Each row is a point. The last column is the point's height on a tilted bowl or saddle (a function of degree 2), plus a little noise. Along how many of its main directions does it bend up, bend down or stay straight?

Points, 17 rows:
[[ 1.06 -2.13  2.32 -2.08]
 [ 0.22 -0.45 -1.77 -0.84]
 [-2.22  3.00 -2.41 -2.19]
 [-0.20 -1.02  0.14 -0.78]
 [-1.10  1.90  1.39 -1.46]
 [-1.12  1.59 -0.80 -0.88]
 [-0.71 -1.10 -0.77 -0.88]
 [-1.80  1.60 -2.21 -1.48]
 [-2.25  2.00  0.35 -1.55]
 [-0.31  1.46  0.31 -0.81]
 [-2.58  2.09  2.56 -2.95]
 [ 0.34 -0.63 -2.33 -1.11]
 [-1.54  1.17  1.55 -1.53]
 [ 0.45  0.53 -1.37 -0.68]
 [ 1.42  2.60 -0.97 -1.26]
 [-0.44 -1.75  1.04 -1.27]
 [-3.38 -2.97 -2.08 -3.45]]
Directions: 0 up, 3 down, 0 straight

Points:
[[ 0.06 -1.60  1.53 -1.21 -1.97]
 [ 1.65  0.05  0.11  0.52 -0.39]
 [ 0.34 -1.53  1.92  2.44 -1.28]
 [-2.86  3.76 -2.00 -2.26 -1.65]
 [-0.01 -0.03 -0.36  2.17 -0.44]
 [ 0.87  3.09 -0.06 -1.21 -1.38]
 [-0.36 -0.80 -0.19  0.54 -0.31]
 [ 0.63 -3.45 -2.44 -1.47 -4.05]
 [ 2.97  1.34 -2.75  1.37 -0.50]
 [ 0.09  1.10 -1.04  0.03 -1.20]
 [ 2.67  1.04 -1.58  1.47  0.27]
 [-1.67 -0.87 -0.10 -0.67  0.53]
 [ 1.12 -1.27 -0.58  2.53 -0.10]
 [ 0.32 -1.30 -0.60  1.45 -0.37]
 [-0.98  2.11 -1.28  0.36 -1.58]
 [ 1.45  0.91 -0.06  2.22 -0.44]
 [-2.96  0.37 -0.91 -2.16  1.44]
 [ 2.98 -1.39  2.41  1.68 -1.07]
 [ 3.21 -1.74  2.37 -0.26 -1.83]
 [ 0.48 -2.47  2.60 -1.71 -4.11]
 [-0.93  0.66 -0.20 -0.81 -0.56]
 [-0.40 -3.01 -0.38 -2.21 -2.34]]
Directions: 1 up, 2 down, 1 straight
